Each row is a point. Each copy is the shape, with its points in the same order, turned, moved and blurred by noise. Say if it was mirrored as well.
In the rows, zero is written as 128.

Shape:
[[130 119 153]
 [125 142 159]
 [117 122 145]
 [106 119 157]
 [107 120 165]
 [106 125 166]
 [101 180  72]
 [102 121 150]
 [113 145  86]]
Copy 1 (9 x 3):
[[129 122 163]
 [142 144 149]
 [118 134 155]
 [114 143 171]
 [121 145 173]
 [121 147 166]
 [ 80 150  73]
 [106 142 162]
 [ 88 123  97]]
Copy 1 is: only turned
Copy 2:
[[160 147 139]
 [158 171 144]
 [147 143 147]
 [157 147 162]
 [161 154 165]
 [162 159 165]
 [ 58 170 125]
 [148 148 163]
 [ 88 145 128]]
Copy 2 is: only turned
Copy 3:
[[126  97 140]
 [113  91 123]
 [118 110 140]
 [106 100 150]
 [106  92 151]
 [104  94 148]
 [ 87 175  78]
 [105 109 149]
 [113 164 111]]
Copy 3 is: mirrored
Copy 4:
[[133 138 109]
 [122 156 112]
 [118 123 107]
 [112 134  97]
 [111 137  95]
 [110 140  93]
 [ 68 121 194]
 [106 128 108]
 [101 102 168]]
Copy 4 is: mirrored

Shape:
[[102 117  56]
 [108 114 146]
 [175 122 159]
 [127 132 127]
 [127 145 151]
 [120 122 160]]
Copy 1 (6 x 3):
[[ 51 105 108]
 [110 136 165]
 [159 165 126]
 [118 124 136]
 [138 121 152]
 [129 140 164]]
Copy 1 is: mirrored
Copy 2:
[[180  98  94]
 [ 87 122 108]
 [ 85 119 172]
 [122 129 125]
 [101 148 126]
 [ 78 134 117]]
Copy 2 is: only turned
Copy 3 (6 x 3):
[[143  99  63]
 [107 139 137]
 [151 132 187]
 [124 111 136]
 [109 114 159]
 [104 137 158]]
Copy 3 is: mirrored

Shape:
[[153 172 102  98]
 [133  97 121 154]
 [129 116 110  86]
 [131 153  79 125]
 [131  83 142 147]
 [137  88 129 150]
 [ 78 172 108 134]
 [109 142 123 161]]
Copy 1 (8 x 4):
[[180 129 129  80]
 [101 109  96 124]
 [130 127 155 101]
 [163  91 117  94]
 [ 88 127  99 136]
 [ 92 119  97 125]
 [184  88 126 152]
 [148 104  92 144]]
Copy 1 is: mirrored
Copy 2 (8 x 4):
[[182 151  88 138]
 [115  96 118 109]
 [160 143 145 127]
 [164 113  99 157]
 [ 99 109 127  94]
 [111  99 123 100]
 [118 144  98 192]
 [106 116  92 149]]
Copy 2 is: mirrored

Shape:
[[150 178 196 158 160  87]
 [129 132 127 151 155 129]
 [143 129 133 120 132 110]
 [ 90  93  91 124  98 138]
 [113 140 100 104 114 116]
 [164 108 133 141 139 111]
 [126 145 138  94  65 171]
 [124  74  97 126 104 130]
 [128  95 154  80 120 141]
 [163 120 127 140 157 147]]
Copy 1:
[[204 131 162 144  89 165]
 [128 126 144 126 134 169]
 [143 143 130 112 131 134]
 [ 63 115 109 101 132 119]
 [114 123 102 129 143 110]
 [148 141 144  85 138 154]
 [107 163  51 117  93 128]
 [ 80 130 120  70 142 127]
 [104 190 125 105 113 114]
 [132 158 134 107 149 180]]
Copy 1 is: only turned
Copy 2:
[[115 129 182  63  70 146]
 [157 138 139 111 119 148]
 [143 112 160 126 121 124]
 [141 136 106 176 165 113]
 [136 126 159 141 168 116]
 [162 111 150 135  96 133]
 [ 91  85 141 160 176 164]
 [161 115 115 187 138 114]
 [129  68 116 126 141 117]
 [177 105 144 118 111 162]]
Copy 2 is: mirrored
Copy 3:
[[202 113 156 177 122 175]
 [142 129 100 141 142 152]
 [127 125 135 131 127 140]
 [ 94 114 104 109 174  87]
 [104 120 117 145 123  98]
 [117 119 128 121 129 171]
 [150  95 116  84 110  67]
 [ 86 108 113  96 161 128]
 [128 150 146  83 141 110]
 [131 132 100 119 122 168]]
Copy 3 is: mirrored
